Each row is a point. Any point is a mix of the corners, with weights that add up to 1. It lies inside the corners' shape when no weight is negative. Say inside or outside, and name the corners with a negative weight.

Corners:
(1): [-0.66 -0.36  0.16]
(2): [-0.50  0.25  0.12]
(3): [ 0.27 -0.29  0.36]
(4): [ 0.54  0.18 -0.55]
Points:
[-0.53 -0.34  0.27] -> outside (4)
[ 0.17 -0.26  0.30] -> inside
[-0.48  0.06  0.21] -> outside (4)
[ 0.25 -0.01 -0.17] -> inside

Corners:
(1): [-0.16  0.56  0.43  0.45 -0.09  0.49  0.28 -0.66  0.37  0.19 -0.26]
(2): [ 0.05  0.16  0.29  0.13  0.38  0.71  0.00  0.10  0.80  0.40 -0.09]
(3): [ 0.20 -0.54 -0.23 -0.05  0.36 -0.54  0.18  0.46 -0.46 -0.44 -0.27]
(4): [ 0.23  0.54  0.44 -0.59 -0.09 -0.24  0.29  0.46  0.34 -0.37 -0.28]
(5): [ 0.70  0.38  0.03 -0.11 -0.26  0.34  0.39  0.64  0.01 -0.57 -0.14]
(6): [-0.39 -0.43  0.01 -0.54  0.20  0.00 -0.28  0.14 -0.71 -0.47  0.39]
(7): [ 0.25  0.14  0.15 -0.39  0.64 -0.02 -0.41 -0.10 -0.55 -0.47 -0.29]
(8): [ 0.25  0.56  0.02  0.69  0.11  0.03 -0.22 -0.45  0.35  0.48  0.30]
(9): [-0.34 -0.08 -0.73 -0.25  0.19 -0.11 -0.28  0.05 -0.23 -0.66 -0.01]
(10): [-0.38  0.11 -0.02 -0.40 -0.16 -0.16 -0.32  0.60 -0.68 -0.38 -0.38]
(11): [ 0.34  0.44  0.13 -0.17 -0.34  0.23  0.31 -0.51  0.54  0.79 -0.35]
(12): [-0.16  0.85  0.00  0.17  0.56  0.43  0.37 -0.21  0.12  0.61 -0.08]
Points:
[ 0.02  0.57 -0.06 -0.04  0.15 -0.09  0.25 -0.19  0.11  0.25 -0.34] -> outside (2, 5, 6)
[ 0.08  0.34  0.12  0.27  0.12  0.18 -0.02 -0.21  0.23  0.19  0.01] -> inside
[ 0.09  0.27  0.14 -0.06  0.03  0.20  0.10 -0.20  0.17  0.19 -0.19] -> inside
[-0.15  0.19  0.06 -0.12  0.19  0.04 -0.07 -0.05 -0.13 -0.02 -0.13] -> outside (5)

Corners:
(1): [-0.10 -0.18  0.22  0.06 -0.25  0.28  0.81 -0.02 -0.12 -0.48 -0.57 -0.93
  0.25  0.19 -0.11  0.36  0.17  0.09 -0.23  0.23]
(2): [-0.54  0.13  0.28  0.12 -0.04  0.68 -0.42  0.44  0.00 -0.17  0.15 -0.13
 -0.53  0.07  0.21 -0.02 -1.06  0.05  0.14 -0.37]
(3): [ 0.17 -0.19 -0.04 -0.35 -0.07 -0.40 -0.47  0.82 -0.34  0.21  0.53  0.33
 -0.52  0.45 -0.08 -0.13  0.48 -0.05  0.28  0.59]
(4): [ 0.19  0.11 -0.30 -0.26 -1.24 -0.33  1.62 -0.30  0.64  0.37  0.40  0.01
 -0.21  0.17  0.26 -0.35 -0.50 -0.44  0.32  0.33]
(5): [ 0.48  0.48 -0.09 -0.40 -0.04 -0.29  0.38 -0.06  0.01 -0.04  0.05 -0.01
 -0.39  0.13  0.52  0.30  0.12 -0.07 -0.15 -0.26]
(6): [-0.29 -0.36  0.14 -0.31 -0.24 -0.24  0.10  0.51  0.00  0.08  0.14 -0.16
 -0.44  0.23  0.11  0.27 -0.04  0.36 -0.12 -0.34]
(7): [ 0.16  0.01 -0.08 -0.12  0.12 -0.32 -0.65 -0.21 -0.37 -0.10  0.30  0.03
  1.45  0.09 -0.28 -0.17  0.54 -0.14  0.32  0.80]
(8): [ 0.20 -0.12  0.13  0.46 -0.01 -0.48 -0.57  0.12  0.18  0.13  0.14  0.04
 -0.52 -0.31 -0.22 -0.26  0.31 -0.38 -0.14  0.70]
(9): [-0.04  0.66  0.26 -0.20  0.39 -0.47 -0.54  0.47 -0.87 -0.03  0.05  0.04
 -0.08  0.02  0.31 -0.37  0.06  0.49  0.63  0.60]
(10): [-0.27  0.00  0.02 -0.21 -0.08 -0.31  1.86  0.01 -0.46  0.10  0.43  0.23
 -0.73 -0.18  0.28 -0.30  0.43 -0.01 -0.19 -0.33]
(11): [-0.50 -0.02  0.18 -0.36  0.14  0.19  0.41  0.01 -0.04  0.11  0.21  0.28
 -0.28 -0.04  0.19  0.46  0.26  0.48  0.30 -0.06]
(12): [-0.42 -0.01 -0.37  0.20 -0.24 -0.03 -0.15 -0.02  0.50  0.30  0.15  0.08
 -0.42 -0.04  0.15 -0.11 -0.05 -0.03 -0.47  0.58]
(13): [ 0.02  1.51 -0.34  0.34 -0.02 -0.39  0.28 -0.47 -0.02 -0.48  0.35  0.47
  0.03 -0.13  0.02 -0.68 -0.14  0.25  0.00  0.08]
(14): [ 0.23  0.35  0.22 -0.08  0.23 -0.09 -0.07 -0.41  0.30 -0.07  0.20 -0.10
 -0.72  1.36  0.03 -0.34 -0.89 -0.23 -0.59 -0.25]
(15): [ 0.13  0.16  0.19  0.02  0.27  1.04 -0.25  0.23  0.66  0.25  0.13  0.00
  0.31 -0.23  0.05 -0.49 -0.33  0.07 -0.35  0.03]
(16): [-0.20 -0.08 -0.18 -0.18 -0.06 -0.51 -0.08  0.21 -0.19 -0.70 -0.02  0.07
  0.37 -0.15  0.34 -0.03  0.54  0.17  0.60  0.56]
(17): [-0.10 -0.21  0.31 -0.38  0.22 -0.45 -0.23  0.59  0.15  0.17  0.37  0.24
 -0.83  0.37  0.12  0.93 -0.24  0.35  0.10  0.57]
(18): [ 0.22  0.15  0.14 -0.30  0.15  0.07 -0.75 -0.24 -0.28  0.14  0.33  0.06
 -0.60 -0.15  0.30 -0.26 -0.35  0.22 -0.43  0.23]
(19): [ 0.26 -0.30  0.05  0.35  0.09  0.80 -0.06  0.01  0.41  0.14  0.15 -1.30
  0.18 -0.15 -0.31 -0.38  0.06  0.01 -0.31  0.26]
(20): [ 0.28  0.29 -0.35 -0.20  0.45  0.32 -0.23 -0.29 -0.18  0.08 -0.12  0.34
 -0.29 -0.07 -0.27 -0.03 -0.23  0.05 -0.27  0.06]
(21): [ 0.11 -0.25 -0.09  1.24  0.21 -0.01 -0.54 -0.27 -0.51 -0.22 -0.29 -0.38
 -0.17 -0.22  0.11 -0.11 -0.11  0.42 -0.17  0.49]
Points:
[ 0.22  0.34 -0.07  0.10  0.12 -0.03 -0.07 -0.11 -0.13 -0.14  0.06 -0.03
 -0.04  0.00  0.00 -0.25 -0.08  0.00 -0.03  0.30] -> outside (6, 11, 12)
[ 0.05 -0.14  0.15 -0.27  0.03 -0.01 -0.04  0.36  0.09  0.15  0.30 -0.13
 -0.31  0.20  0.03 -0.01 -0.05 -0.04  0.12  0.14] -> outside (1, 12, 13, 18, 21)
[-0.15  0.10  0.08 -0.04 -0.10 -0.04  0.41  0.16 -0.04  0.08  0.20 -0.14
 -0.12  0.22  0.14  0.01 -0.01  0.16 -0.01  0.09] -> outside (8, 16, 18, 20)
[-0.01  0.22  0.01 -0.02  0.02 -0.11  0.05  0.04  0.01 -0.05  0.16  0.02
 -0.25  0.07  0.08  0.02 -0.05  0.14 -0.05  0.23] -> inside
[-0.01  0.03 -0.10 -0.17 -0.05  0.02  0.12 -0.03  0.12  0.04  0.29  0.11
 -0.26  0.14  0.15 -0.06 -0.18  0.08 -0.10  0.06] -> outside (1, 8, 9)
[-0.07  0.32  0.00 -0.31 -0.22 -0.46  0.41  0.13 -0.26 -0.27  0.14  0.20
 -0.62  0.09  0.31 -0.10  0.02  0.05  0.21 -0.12] -> outside (7, 12, 15, 17, 19, 21)
[ 0.00  0.34 -0.20 -0.35 -0.12  0.33  0.57 -0.06  0.50  0.11  0.41  0.21
  0.10  0.17  0.00 -0.31 -0.05 -0.15 -0.11 -0.27] -> outside (1, 8, 9, 17, 18, 21)
